Each row of a before or after table is a point. One or more steps were done to the points. Then noise was added and the rows were shuffled. The steps act on columns, c1 being the first. Write out the steps. A step turns or swaps two columns, mirrors them in a line or flattens them onto one, adds a multiple of one to another, or multiplies or shifts one. Angles are multiples of 10 degrees, from the lower column toward the higher: turns from -170 to 170, lines from 10 to 170 but not 90. Use the fewest steps. Two steps may share a column if one is a turn and the other turns, adds or multiplies; they go together, in the order done. Otherwise the lowest column goes first.
In the rows, zero is written as 128.

Before (8 x 2)
[[127  44]
 [ 90 138]
 [138  74]
 [120  74]
 [ 88 181]
 [118  52]
 [129 186]
 [ 96 143]]
After (8 x 2)
[[166  84]
 [130  63]
 [ 88 166]
 [ 69 191]
 [102 177]
 [105  97]
 [ 70 178]
 [113  96]]
Steps: mirror c1 and c2 in the line at 20 degrees

Before (10 x 3)
[[148 105  85]
 [199 168  32]
 [186  91  78]
 [136 159  76]
 [170  83 112]
 [ 60 134  82]
 [131  82 153]
 [143  72  89]
 [ 67 167  83]
 [114 143  81]]
After (10 x 3)
[[198 205  32]
 [143  80  91]
 [ 69 138  86]
 [ 61 101  80]
 [180 118  77]
 [114 135  84]
 [134 165  74]
 [169 105 112]
 [132  83 153]
 [148 119  85]]
Steps: add 0.5 times c1 to c2

Before (14 x 4)
[[ 86 140 141 148]
 [139 137 170 118]
 [100 200 111 103]
 [ 88 142 232 109]
 [137  71 139  78]
 [152  97 101 103]
 [185 104 231 100]
 [154 104 109 100]
 [155 180 137 142]
 [203 128 142 143]
 [166 128 115 166]
 [159 117 180 167]
 [107 106 232 147]
 [172  88 211 112]]
After (14 x 4)
[[188  99  85 104]
 [ 82  99  80 201]
 [ 61 108 115 122]
 [145 130 139 145]
 [ 69 131 205 152]
 [250 119 112 117]
 [218 163 200 131]
 [199 162 182 111]
 [169  81 101 160]
 [170 163  69 117]
 [169 164  78 127]
 [143 201 110 119]
 [ 93 123 203  99]
 [174 110 150  95]]
Steps: multiply c1 by 1.6; turn c2 and c4 by 130 degrees; shift c3 by -30

Before (14 x 6)
[[106 118  80 103 131  97]
 [ 94 157  93 151 158 132]
 [180 153 162  78 163 103]
 [ 78  82 130  70 190  50]
 [154 130 234  41 148  68]
 [149 118 105 106 106 202]
 [148 155  90 144 141 163]
 [ 89 104 226 120 107  46]
 [ 90 107  82 192 127 173]
 [119 152  94 190 167 151]
 [ 98  93 192  35 189 100]
 [ 79 141 123  77 139 108]
 [ 92 134 139  74 176  97]
 [170 125  60 139 199 116]]
After (14 x 6)
[[166  86 145  62 145 152]
 [208 172 155 222 111 147]
 [165 118 125 177  93 112]
 [129 197  55 191  81 187]
 [126 177  35 227 162 118]
 [102 122 150  98 132  58]
 [131  88 148  92 155 115]
 [195 190  92 217 131  91]
 [130 124  91 183 190 106]
 [175  86 148 106 109 140]
 [142 112 171 168 116 138]
 [187 133 119 193 121 122]
 [169  96 188 128 201 144]
 [149 125 175  50  92 134]]
Steps: mirror c1 and c5 in the line at 60 degrees; turn c2 and c3 by -150 degrees; turn c4 and c6 by 140 degrees

Before (11 x 9)
[[142  89 108 167 129 179 116 140 221]
 [101 105  88 119  84 115 113 106 183]
 [ 75 192 193 168 213  91 104  87 137]
 [141 142  56 213 125 168 156 143 199]
 [ 77 168 169 158 115 123  95  33 131]
 [152 149  75 114  94 144  79 124 161]
 [139 179 185 170  95 202  76 151  78]
 [ 78 148 155 180 209 143  88  61  79]
 [166 168 196 216 161 132  68  78  82]
 [ 64  96 110 115  63  54 101 109 133]
 [151 106  97 104  82 138 169 123 161]]
After (11 x 9)
[[ 76 167 171 158 113  95 129 222 109]
 [151 148  75 112  94  83 152 127  96]
 [141 142  56 213 124 161 163 102  61]
 [100 106  87 119  83 111 116 140  69]
 [139 181 185 170  96  89 210 113 182]
 [ 65  96 109 116  64  89  58 146 120]
 [167 168 196 217 163  69 144 185 166]
 [ 77 146 156 179 208  92 150 203 164]
 [ 76 191 193 170 214  98  96 168 112]
 [150 105  98 104  83 170 132 127  95]
 [141  87 109 168 129 125 180 100  39]]
Steps: mirror c6 and c7 in the line at 40 degrees; turn c8 and c9 by 170 degrees

Before (9 x 11)
[[ 86 180  47 167  66 136 154 142 175  97  76]
 [132 118  66 180 143 138  92  97 174 131  76]
 [109 166 150  98 105  68 174 202 164 108 101]
 [150  75  58 115 177 145  64  98  72 166  97]
 [122 184  96 149 169 133 163 170  98 115 118]
 [ 85 111 125 108 153  97 136 144 100  76 143]
 [151 167 110 104 162 162  78 151 158 124 188]
 [124 164 102 135 103 139 125  91  99  67  91]
 [ 98 123 147 130  96  80  78  91  72 158 114]]
After (9 x 11)
[[134  77 107 133 110 148 104  58 136 130  93]
 [ 90  82 151 131 134   8 178 148 149  52 101]
 [146  47  51 180 101 147 182 105 128  97  74]
 [ 90 157 129 159 120  66 108  87 156  90 139]
 [142 108 134 144  55 137 125 137 173  83 117]
 [120 115 135 154 157  33  53 140 115 176 113]
 [117 118 137  95  69 200 131 140  68 107 184]
 [177 148  74 137  94 151 151 117  72 162  74]
 [124 199  70 107  92 164  47 144 101 177  96]]
Steps: turn c1 and c4 by -70 degrees; turn c2 and c5 by -140 degrees; turn c3 and c5 by 30 degrees; multiply c6 by 2; mirror c7 and c9 in the line at 30 degrees; turn c8 and c10 by -60 degrees

Before (13 x 12)
[[163 132 154 117 126 140 173 163 103 245 122  99]
 [142 108 183 134 127 133 117 185 170 108 139  89]
 [146 135 133 107 109 158 122 186 121 132 144 213]
 [121  82 116 163 162 102 193  71  92 188  89 145]
 [163 113  79 109 172  85  40 111 193 161  76 215]
 [153 119  77 107  35 108 109 172 129  95  59  88]
 [ 96  83 159  59 136 107  93 106 127 114  64  75]
 [185 180 145 133 148 153 146  88 230 134 134 124]
 [104 140 218 201  78 124 157  95 153 167  94 115]
 [ 98 176  85 123 129 108  70 145 166  92 169  97]
 [ 97 139 109 182  93 194 161 161 180 206 149  96]
 [203  92 130 133 155 206 105  97 114 149 174 101]
 [160  72 223 146  99 124 141  70 206 183 164 170]]
After (13 x 12)
[[202  69 131 133 157 206 104 142 137 165 175 110]
 [162 133 152 117 125 141 173 110 248 156 120 110]
 [184 179 144 132 147 153 146  38  80 166 135 127]
 [122 103 115 165 161 103 195 153 161 206  90 139]
 [ 97 129 107 180  94 193 161  49 189 138 148 105]
 [ 96 113 160  59 136 107  91 138 107 139  63  92]
 [164 139  78 110 174  83  40  61 126 158  76 189]
 [ 98 156  83 122 130 108  72 101  95  95 170 108]
 [154 153  77 106  33 108 108 129 121  72  57 100]
 [104 158 217 199  77 122 158  98 136 175  94 119]
 [161  56 223 145 100 123 142  48 119 205 163 159]
 [144 101 184 133 124 131 120  84 122  68 140 100]
 [147 126 134 105 109 158 123 124 161  78 144 188]]
Steps: add -0.5 times c11 to c2; turn c8 and c10 by -60 degrees; turn c8 and c9 by 110 degrees; multiply c12 by 0.7

Before (14 x 14)
[[119 200 209  63 140 141  93 163 208 147 173  81  90 108]
 [ 69 120 114 154 188  64  86 125 208 126  96  50 135 136]
 [ 57 188 180 111 177 115 194  95  86 185 161  45 173  98]
 [124 146  81 154 161  92 163  80 157 174 130  72  71  58]
 [ 79 197  79 173  53 168 112 114  94  77 116  47 182  98]
 [178 189 170 151  97 121 146  49 121  98 150  66  95 172]
 [190 205 122 115  88  79  78  46 157 140 178  98 130 159]
 [162 197 132 146  90 192  58  33  84  71  79 109 109  63]
 [181 210 131 152 189  86 128 102 107 141 166  29 191 178]
 [113 164 145 130 108 160  68 171 111 158  76 125  76 155]
 [188 131 156 108  81 153 160 129 211 172 140 129 101 138]
 [106 211 130  89 186 107 132 163 167  86  62 101 136 114]
 [194 128 137  54  69 121 179 119 149 122 171  83 112  77]
 [ 99 188  91  48 192 127  83  50 203 140 132  31  96  89]]
After (14 x 14)
[[115 168 145 133 110 161 133 169 112 196  79 125  83 149]
 [103 208 130  92 183 109 163 162 170 104  64 130 135 108]
 [188 132 155 107  82 154  75 126 214 121 142 126 104 148]
 [183 202 119 116  86  81 141  44 160 174 180 128 132 168]
 [ 89 196  79 173  55 170 178 108  97 120 121 127 180  93]
 [ 68 119 118 152 188  63 150 128 205 164  93 128 138 122]
 [121 198 209  62 139 138 126 164 204 163 173 128  93 102]
 [170 206 125 153 187  84 118 103 107 131 168 127 193 188]
 [166 185 169 158  96 116 147  47 118  99 151 125  93 181]
 [206 125 138  49  68 119 109 118 145  81 173 127 114  92]
 [109 189  86  43 195 124 138  49 200 170 136 126  95  85]
 [137 146  82 148 157  89  75  79 154 122 130 120  74  56]
 [ 63 190 184 110 178 117  47  94  87 103 160 128 172  84]
 [175 196 128 145  91 193 213  35  88 160  76 126 109  70]]
Steps: turn c1 and c14 by 10 degrees; mirror c7 and c10 in the line at 120 degrees; multiply c12 by 0

Before (11 x 18)
[[135 176 132 116 140 150 106 133 149 114 131 136 105 108  92 101 162 116]
 [116 162 126 113  95 126 111 151 118 115 119 123 118 131 106 141 116 138]
 [106 152 109 149 127 122 116 152 123 116 110 114 110 108 135 150 160 104]
 [146 170 104  84 105 132 154  88  97 101 156  94 134 123 144 115 133 144]
 [125 122 118 114 104 132 139 152 114 121 128 112  97 135 116 101 157 110]
 [105 144 131 149 100 112 106 140 136 116 131 142 158 116 142 121 135 141]
 [110 146 163 136 158 129 112 110 111 119 113 142 118 160  85 161 128  99]
 [103 150 113 119  94 161 146 129 155 113 124 114 101 142 137 135 113 109]
 [ 94 112 166 150 148 146 150 157 164 139  93  97 118 138 141 169 124 109]
 [105 108 146  90 153 168 118  90 156 106 113 121 139 102  98 152 111 137]
 [132 148 149 129 130 172 136 158 138  97 102 139  99 122 126 103 158 113]]
After (11 x 18)
[[105 112 164 138 179 129 146  73 111 140 114 143 125 158  83 161 128  98]
 [107 113 107 148 127 121 152 198 124 149 112 114 122 107 135 148 158 104]
 [146 148 105  85  90 133 172   7  99 137 159  94 103 121 142 115 135 146]
 [117 102 125 113  77 125 158 194 115 141 116 125 118 131 109 142 115 136]
 [104 102 131 150  83 111 139 167 136 103 130 143 107 115 142 120 136 138]
 [ 96 153 164 149 161 147 115 215 165 130  94  97 142 138 143 169 125 108]
 [102 141 113 118  75 162 152 129 157 158 125 113 129 141 136 135 114 109]
 [123 142 118 116  92 133 125 200 117 162 126 106 139 135 118 100 159 108]
 [135  98 131 116 149 150 172 143 146 157 132 137 126 108  94 100 164 117]
 [106 124 145  89 170 167 106  15 155 127 111 120 106 106  98 150 110 135]
 [132 132 148 126 130 174 151 218 138 170 101 140 118 123 128 103 157 114]]
Steps: mirror c2 and c7 in the line at 50 degrees; multiply c5 by 1.6; multiply c8 by 3; turn c10 and c13 by 120 degrees
